Every row gives one point. Each copy is the shape, with its points in the same order, turned, moved and blurred by noise. Is it also mirrored, or only turned?

Shape (6 x 3)
[[-16  25 -18]
 [ -9  18 -39]
 [-25 -19  14]
 [  6 -16  46]
 [-39  -6  29]
 [ 40  -6 -45]]
Copy 1 (6 x 3)
[[-23 -27   3]
 [-25 -34 -19]
 [-33  28   5]
 [  6  44  21]
 [-40  23  29]
 [ 12 -17 -56]]
Copy 1 is: mirrored
Copy 2 (6 x 3)
[[-35  15  24]
 [-32   8  34]
 [-28 -18 -21]
 [ 17  -2 -36]
 [-32   1 -41]
 [ 14 -27  56]]
Copy 2 is: mirrored
Copy 3 (6 x 3)
[[-22   1  27]
 [-33  21  19]
 [ 32 -10  16]
 [ 26 -50 -11]
 [ 27 -35  33]
 [-20  37 -33]]
Copy 3 is: mirrored

Shape (7 x 4)
[[-10 -43  40 -26]
 [-43  11   1  -5]
 [ 14 -10 -29  39]
 [ -5  22  34  -6]
 [ 43   8 -51  13]
 [-15  46   3   7]
 [ 50 -13  -2 -18]]
Copy 1 (7 x 4)
[[ 33 -43   4 -42]
 [ -6  25  10 -27]
 [-20 -12 -44  13]
 [ 43   9   3 -10]
 [-19 -18 -23  57]
 [ 16  36   2   9]
 [ 22 -48 -10  36]]
Copy 1 is: mirrored
Copy 2 (7 x 4)
[[ 21  25 -32  27]
 [ -1  -4 -10 -39]
 [-45 -13  31  10]
 [ 33 -10   5  -7]
 [-48 -48  35  13]
 [ 14 -36  14 -34]
 [ -2 -32   2  60]]
Copy 2 is: mirrored
Copy 3 (7 x 4)
[[-25 -35 -20  56]
 [-46  -8   3 -11]
 [ 27 -18  36 -15]
 [-16  10 -34   4]
 [ 38  22  52   2]
 [-18  25 -10 -29]
 [ 28  14  12  45]]
Copy 3 is: only turned

Shape (9 x 6)
[[ 29 -30  62   7 -48 -38]
 [ 10  -2 -25   1 -22   5]
 [  7 -13 -23  14  12 -42]
 [-26   8   8  17  40  34]
 [ 53   7  39  26 -36 -17]
 [ -2   5  -4 -31  52  38]
 [  7 -15  15   3  -2 -12]
 [-23 -26 -18   0  49  58]
 [-42   7 -15 -10  10 -10]]
Copy 1 (9 x 6)
[[ 23  37   8   4  44  52]
 [-34 -17   2   8  -8   8]
 [-11 -31  -9  12  44 -20]
 [ -2  10  22 -18 -29 -58]
 [-16  58   8  17  34  29]
 [ -6  -4 -34 -29 -44 -52]
 [  1   1   2  -2  15  -3]
 [-24 -16  16 -56 -37 -53]
 [ 13 -40   9  14 -17 -29]]
Copy 1 is: only turned
Copy 2 (9 x 6)
[[-47  18 -34  77 -13 -35]
 [  1  27  10   2   7  -9]
 [-19 -14  22  20  40 -17]
 [ 13  -9 -30 -26  18  48]
 [ -6  36 -22  78  17  -8]
 [  7 -16   9 -10 -11  65]
 [-24  -1 -10  24   9   5]
 [-17   4  -3 -52  15  64]
 [  6 -27   0 -26   5  -4]]
Copy 2 is: mirrored

Shape (12 x 8)
[[ 35 -15  12  20 -10 -67 -11  18]
 [ 44 -36 -28  -4 -30  14   3 -40]
 [ 23  21   7 -25 -20 -55   0  29]
 [-36   7  19 -29  46 -39   2 -24]
 [ 36 -18 -19 -39  54   9 -15 -36]
 [ 29   5 -26 -42 -18  14 -33  31]
 [ 49  -8  14 -15  20 -41  21 -11]
 [-12  -5   0   8  30  19  32 -17]
 [-18 -40  -6   1  10  13 -41 -20]
 [  9  10 -43  33   9  20 -34 -20]
 [-26 -20  10  -2   7  11  11  -2]
 [  7 -45 -67  17  16 -63   6 -26]]
Copy 1 (12 x 8)
[[ 21  26  51 -37 -10  -2  10  37]
 [ 19  12  18  56 -57 -25   7  32]
 [-18   1  46 -28 -16   5  21  -1]
 [-53  17 -19   8  19  28 -15  24]
 [-56  22 -13  36 -38 -41 -19  43]
 [-18  -2   6 -10 -56 -43  34 -21]
 [-27  13  53   6  -9 -16 -17  45]
 [ -6 -15 -17  38   5  -9 -34  17]
 [ 10  37 -41  23 -15 -34   8  24]
 [ 19  -1 -44   2 -57 -16 -21  15]
 [  4 -12 -11  36  13 -11  -8   0]
 [  6 -15  -9   9 -26  10  21 107]]
Copy 1 is: mirrored
Copy 2 (12 x 8)
[[-30 -25 -30 -27  17  13  37  45]
 [-24 -51 -16  -5 -39 -50   8 -26]
 [-17 -33 -35  -5   6  58  24   8]
 [ 29  -9  39  40   5  32  55   7]
 [-38 -20  31  38  -5 -23  47 -49]
 [-37 -48 -38  42   4  13 -10 -36]
 [-25 -15   7 -27  -7  15  51 -15]
 [ 28  17  19  11 -19  -6  15 -27]
 [ -1 -29  18  43  15 -43  -1  12]
 [-34  10  -4  43 -28 -27  -6  11]
 [ 35  -6   8  20   4  -9   4 -10]
 [-10 -13 -44  21 -16 -48  84  32]]
Copy 2 is: only turned
Copy 3 (12 x 8)
[[-11 -34  13  39   9  29  36  10]
 [ 10  -3  30 -11 -31  41 -43 -18]
 [ 29 -21 -14  11 -14  24  58   8]
 [-11  46  15  -8   1 -21  41  52]
 [-34  41  14 -51  -7  33   2  -3]
 [ 31  36 -31   2 -20  40  16 -45]
 [ -7 -17  20 -27   7  29  32  11]
 [  0  16  12 -23  11 -39 -17   8]
 [ -7  53  18  32   1  11 -27  -1]
 [-28  17 -29  12 -23  -1 -41  -2]
 [ 20  26  17   8  15 -23  -5   0]
 [-51 -11  51  21 -47  -4  13 -15]]
Copy 3 is: only turned
Copy 4 (12 x 8)
[[-31 -14 -72   1  13  -2  20  -4]
 [ 24 -13  -1  10 -57   3   2 -23]
 [-50  33 -40  -6  16   1  32 -23]
 [ 10  47  -7  39  57   8  24  18]
 [ 23  27  -1  31 -17  75  -5  11]
 [-39  32   5 -42 -33  41   4  -1]
 [ -4   7 -48  45  14  25  -6 -32]
 [ 10  -3  24  35  20   3 -23  16]
 [ 31  14  -4  -9 -11   4  10  51]
 [  3 -36  24 -13 -12  33  15  30]
 [ 12  18   9   7  12 -10 -12  16]
 [-18 -23 -29  60 -33  -3  48  44]]
Copy 4 is: only turned

Shape (15 x 9)
[[-40   8  -2  12   6  16  37  -1  38]
 [  4   5  -5 -33  22  29 -57 -41 -33]
 [ 12   1  18  65  11  34  28  -6  -6]
 [  3  16  22  10  21   1   7  25  -4]
 [ 17 -18  26  22 -39 -31   1   0  -6]
 [ 23 -18 -51 -24   1 -18 -45  10  -9]
 [-42  30  18 -11  26  31 -12  19 -14]
 [ -8 -14  18  44 -28   3 -31 -19  44]
 [-27   1  61  32   8  10  37 -16  41]
 [ 17  -4   6  -5 -71 -50   3 -15   2]
 [  4  28  50 -23 -12  32 -61 -61 -14]
 [  6  46  19   3   7  11  12  22  44]
 [-19   4   7 -15  -7  15  -9  34 -19]
 [  5 -42  45  10  -5   6  25 -45  30]
 [-17   5 -11  54   8 -39   9  17   6]]
Copy 1 (15 x 9)
[[ -6 -39  -8 -19 -28  -5 -17 -39 -43]
 [ 44  -9  -1 -17  29  65 -34  21  36]
 [ -7  24  -6  -6  14 -21 -55 -26 -51]
 [ 13 -13  19  -1  27 -22  -6 -13 -24]
 [  6  41 -13 -50   0 -34   7  -7  -6]
 [ -2  12  10   1  11  34  19 -27  60]
 [ 39 -44  18  -2  11  27  -2  -3 -41]
 [ 18   9 -38 -60  22   1 -19 -62 -10]
 [ 16 -29  -6 -56   1 -46 -43 -20 -55]
 [  3  31 -40 -51 -12 -31  36  -5  21]
 [ 79 -11 -44 -43  34  23 -40  29  19]
 [ 20 -38 -16   4  17 -40  -3 -30 -16]
 [ 40  -2  18  -4   0  17  20 -11 -16]
 [ 10   3  -1 -70 -23 -30 -59 -14  -4]
 [-40   6   0 -28  33 -11  14 -42 -39]]
Copy 1 is: only turned
Copy 2 (15 x 9)
[[-16  18 -51  -4  -3 -41  24  32 -14]
 [ -9 -22 -11  -4   3  68 -15  -9 -49]
 [-21  27 -61 -30   1   4 -23  28  43]
 [-29  17   1 -26   0   4   8  34  13]
 [ 10 -25   2 -26  -7 -19  -7  -2  46]
 [-38 -56  11  11  47  17   4 -13 -11]
 [-17  36  -1 -31   5  11   3  36 -47]
 [ -3   7 -39 -34  -3 -19  11 -48  16]
 [  6  37 -50 -35 -44 -21  35  22  21]
 [ 12 -53  14   3 -23 -44 -16 -18  31]
 [ 15   7  -3 -14 -48  59 -24 -36 -37]
 [-45  43  -2   6 -19 -21  18  11   5]
 [ -1  11  16 -14  26  -2  -6  29 -17]
 [ 31  -5 -54  -6 -32   5  34   4  34]
 [-49 -20 -26 -55   9 -40   8  21  23]]
Copy 2 is: only turned
Copy 3 (15 x 9)
[[-25 -32  41  -3  -9  33 -21 -37  14]
 [-21 -16 -57 -10 -22  10  40  -6 -49]
 [ 23 -10  13 -61   1  28  -2  -6  36]
 [  3 -32   8  -4 -22  26 -13  18  20]
 [ 16   7   0   0  24  -8 -39  28  -1]
 [-42 -37 -31  12  -2 -53  19  17 -17]
 [-22 -36 -16  11 -13  68  19   5  11]
 [ 12 -23  34 -11  55  -1   3 -13 -24]
 [ 32  -1  49 -11  -3  56 -25 -23  -4]
 [ -8  -2 -17   6  34 -29 -74  16 -24]
 [ 20 -21 -57 -18  14  51  12  -4 -77]
 [  8 -69  20   0 -11  33 -23   8   0]
 [-18 -27 -29  28  -1  21   2  12  20]
 [ 42  25  25 -13 -16   9 -30 -33 -27]
 [-38 -17  44 -27  19   9 -22  28  18]]
Copy 3 is: only turned
